Each point is reached from the start by the listed moves, each made once or not at all, plus a little noise. Say if it took an odd or an even number of moves. Then give how often each move was made.
(in the rows, 128 means zero)

Moves:
(1): 189,116,134,132,142
(2): 136,182,144,139,133
Start: 117,137,138,100,157
Points:
177,126,144,106,171 -> odd (1, 0)
126,192,155,111,162 -> odd (0, 1)
186,179,160,116,176 -> even (1, 1)

Moves:
(1): 186,109,127,124,124,147,109
(2): 137,169,80,103,77,107,115
(3): 153,151,197,131,144,132,108
(4): 133,96,106,176,125,114,115
Start: 129,176,141,132,142,107,128
Points:
143,183,71,155,89,73,102 -> even (0, 1, 0, 1)
195,197,92,103,86,106,97 -> even (1, 1, 0, 0)
128,176,141,133,141,108,126 -> even (0, 0, 0, 0)

Moves:
(1): 169,130,140,135,137,92,140,110,131
(2): 121,197,141,128,127,136,146,144,89
(3): 131,111,141,107,142,110,133,151,116
(4): 104,136,171,163,131,134,125,98,120
(5): 132,116,102,136,187,127,143,162,135
(6): 151,140,148,129,122,189,115,131,127
(7): 123,90,118,153,98,158,167,130,118
(8): 131,125,126,163,109,135,106,146,111
Start: 123,126,134,116,163,142,145,117,93
Points:
193,128,143,130,224,167,159,137,102 -> odd (1, 0, 0, 0, 1, 1, 0, 0)
160,145,121,191,179,149,209,168,38 -> odd (1, 1, 0, 0, 1, 0, 1, 1)
140,183,213,172,166,109,155,126,19 -> odd (1, 1, 1, 1, 0, 0, 0, 1)

Moves:
(1): 178,132,143,128,113,140,126,100,122,108,118
(2): 106,145,137,160,78,144,163,143,107,139,132
(3): 117,137,164,88,125,144,108,148,130,112,155
(4): 151,97,161,159,151,127,155,152,110,125,107
(5): 130,172,126,126,164,89,137,130,109,130,138
(6): 133,124,98,103,145,164,143,144,96,136,121
(7): 141,127,141,95,131,123,188,116,149,140,133
(8): 149,127,119,120,121,116,126,168,141,126,122
(9): 128,155,132,129,145,165,124,122,153,144,110
(10): 144,117,137,142,133,137,114,129,127,170,179
(11): 134,127,121,139,125,132,130,126,147,101,146
Start: 125,113,123,95,138,96,117,133,149,108,157
Points:
120,127,191,75,94,132,178,160,146,161,244 -> even (0, 1, 1, 0, 0, 0, 1, 0, 0, 1, 0)
154,108,134,33,148,147,97,209,131,141,220 -> even (0, 0, 1, 0, 0, 1, 0, 1, 0, 1, 0)
226,151,147,12,170,117,163,170,147,105,242 -> even (1, 0, 1, 0, 1, 1, 1, 1, 0, 1, 1)
150,126,161,152,115,138,173,202,147,139,117 -> even (0, 1, 0, 1, 0, 0, 0, 1, 1, 0, 0)
199,178,111,70,113,110,236,165,120,100,169 -> odd (1, 1, 0, 0, 1, 1, 1, 1, 0, 0, 1)
155,176,144,126,104,84,160,119,104,100,163 -> odd (1, 1, 0, 0, 1, 0, 0, 0, 0, 0, 0)

Moves:
(1): 117,146,129,120,133,115,124,111,127,122,132,113,124,133,125,107
(2): 129,129,152,114,96,147,118,110,145,152,148,102,129,121,143,125
(3): 132,144,140,140,131,120,124,127,135,133,146,135,133,124,112,116
(4): 151,119,126,142,120,136,125,114,126,136,106,161,123,141,132,116
(5): 150,123,136,129,121,103,90,83,111,118,87,145,144,114,115,114
(6): 106,129,118,122,138,132,116,136,132,130,130,121,143,146,119,125
(7): 126,136,126,111,134,145,118,120,147,118,120,120,113,109,128,142
(8): 131,135,134,151,129,126,133,120,130,134,103,131,155,123,165,122
(9): 134,125,156,126,128,134,124,151,106,124,133,135,128,117,110,125
(10): 120,113,135,86,114,144,135,140,124,98,124,138,141,135,144,116
(11): 126,101,122,128,143,126,132,122,132,127,124,146,115,128,138,127
(12): 134,129,129,154,139,125,128,98,138,126,129,115,127,139,119,134
(13): 95,112,125,133,118,111,147,117,159,90,110,115,109,143,132,138
(14): 149,137,116,144,132,131,93,147,121,142,140,114,126,133,132,105
Start: 123,134,134,120,128,138,146,109,126,135,142,135,139,132,122,138
Points:
102,100,180,137,123,134,101,14,173,101,72,112,150,121,138,137 -> odd (0, 1, 0, 0, 1, 1, 1, 1, 1, 0, 1, 1, 1, 0)
110,78,134,125,132,134,119,7,172,61,22,174,156,159,161,117 -> odd (0, 0, 0, 1, 1, 1, 1, 1, 0, 1, 1, 1, 1, 0)
74,90,169,103,112,148,146,104,160,117,147,113,123,149,123,137 -> odd (0, 1, 0, 0, 0, 1, 0, 0, 1, 0, 1, 0, 1, 0)
111,143,187,67,97,194,117,86,136,124,113,132,170,135,163,92 -> even (1, 1, 0, 1, 0, 1, 1, 1, 1, 1, 0, 0, 0, 0)
